Each row is a point. Each copy is the shape, with its points in the same order, stretched, turned, moved and blurred by noise. Say if it was mirrored as well.
(in the rows, 128 means zero)

Shape (6 x 3)
[[ 82 142 126]
 [ 80  82 139]
 [106 129 142]
 [180 214 141]
 [163 151  35]
 [145 113 156]]
Copy 1 (6 x 3)
[[ 84 160 147]
 [ 82 105 165]
 [112 146 145]
 [201 208 113]
 [143 133  39]
 [158 130 158]]
Copy 1 is: only turned
Copy 2 (6 x 3)
[[113 166 106]
 [159 113  79]
 [139 156 125]
 [ 88 181 224]
 [ 14  99 166]
 [156 114 161]]
Copy 2 is: mirrored
Copy 3 (6 x 3)
[[ 86 125 157]
 [ 91  70 145]
 [111 112 152]
 [172 203 156]
 [115 181  64]
 [153 108 148]]
Copy 3 is: only turned

Shape (9 x 6)
[[136  82 173 192 173 147]
 [146 171  83 179 175 137]
 [158 112 116  40  96 142]
 [146  63 123 184 176 169]
 [142  55 129 170 178 100]
 [125 145 116  97 170 149]
 [143 111 118  79  68 135]
 [ 91  99 109  66  85 137]
 [131 100  84  79 109 155]]
Copy 1 (9 x 6)
[[121  98 185 234 186 144]
 [167 161  76 208 170 107]
 [134 107 111 102  46 172]
 [127  70 141 237 166 157]
 [100  70 126 188 199  99]
 [145 134  95 153 136 176]
 [115 129 129 132  41 143]
 [ 59 116 103 126  52 165]
 [127  92  89 149  64 157]]
Copy 1 is: only turned
Copy 2 (9 x 6)
[[124  84  82 204 127  93]
 [156 148 102 164 173 190]
 [171 129 131  31  67 117]
 [135  61  53 171 129 133]
 [127  71  85 143 182  93]
 [152 166  80 113 116 134]
 [133 111 161  53  79 127]
 [ 85 131 124  43  78 117]
 [135 115 103  51  90 153]]
Copy 2 is: mirrored

Shape (12 x 9)
[[152 103 132  62 143 104  62 156 205]
 [115 181 149 133 210 148 152 122 161]
 [130 182  96 181 176 136 107 103 114]
 [152 225 181 111 164 145 185  77 141]
 [171 121 157 122 157 146 159 105 107]
 [150 134 174 153 145 132 130 121 140]
 [100 101 157  71  98 122  42 146 170]
 [136 121  66 158  85 106 115 166 131]
 [155 170 155 120 171 140 156 161  87]
 [116  95 153  48 132  79  98 115 150]
 [107 103  45 206 110 153 158 175 103]
 [111 143  88 206 135  78 147 184 129]]
Copy 1 (12 x 9)
[[125 102 149  68 139 133  61 249 191]
 [ 76 103 134 158  98 153 169 116 239]
 [ 93 125  74 177 131 149 111  83 189]
 [ 90 102 162 112  65 148 161  31 202]
 [132 152 174 136 140 140 155  99 153]
 [ 80 150 161 152 114 134 115 129 159]
 [ 86 145 108  36 128 137  80 246 160]
 [135 103  79 148 127 147  74 168  84]
 [102 117 154 148 138 217 161  96 152]
 [100 103 144  29 168 101 124 197 151]
 [147 132  56 221 123 158 140 157  89]
 [ 65  77  88 213 132 151 102 146 100]]
Copy 1 is: mirrored
Copy 2 (12 x 9)
[[ 84 148 135  52  96 182  87 127 164]
 [ 74 156 162 100 201 149 197  78  83]
 [109 118 176 103 234 117 134 120  92]
 [147 186 152  97 186 132 229  47  68]
 [130 174 134 156 150 172 149  57  98]
 [117 156 172 135 143 142 146  84 127]
 [ 99  85 142  66  65 138  80 105 162]
 [118 110 112 134 136 130 104 178 157]
 [123 146 151 138 150 178 167 100  56]
 [ 81 158 105  95  71 139  89  84 122]
 [ 95  86  99 196 180 138 136 163 141]
 [ 72 135 148 165 163 111 139 186 125]]
Copy 2 is: mirrored
Copy 3 (12 x 9)
[[118  90 124  33  45 118 128  76 162]
 [ 85 139 151  59 145 166  89 154 166]
 [ 92 155  96 109 160 113  83 130 204]
 [137 201 168  42 167 162  94 148 129]
 [125 118 133  86 151 120  91 140 102]
 [147 128 149  90 124 109  91 152 154]
 [113 113 161  90  23  97 103  71 161]
 [135 114  82 148 102 112 159 106 194]
 [121 155  99 106 115 157  85 167 115]
 [ 77 126 156  60  60  79 141  98 114]
 [116  70  83 198 161 140 145 125 199]
 [115 131  87 147 119 116 160 182 212]]
Copy 3 is: only turned
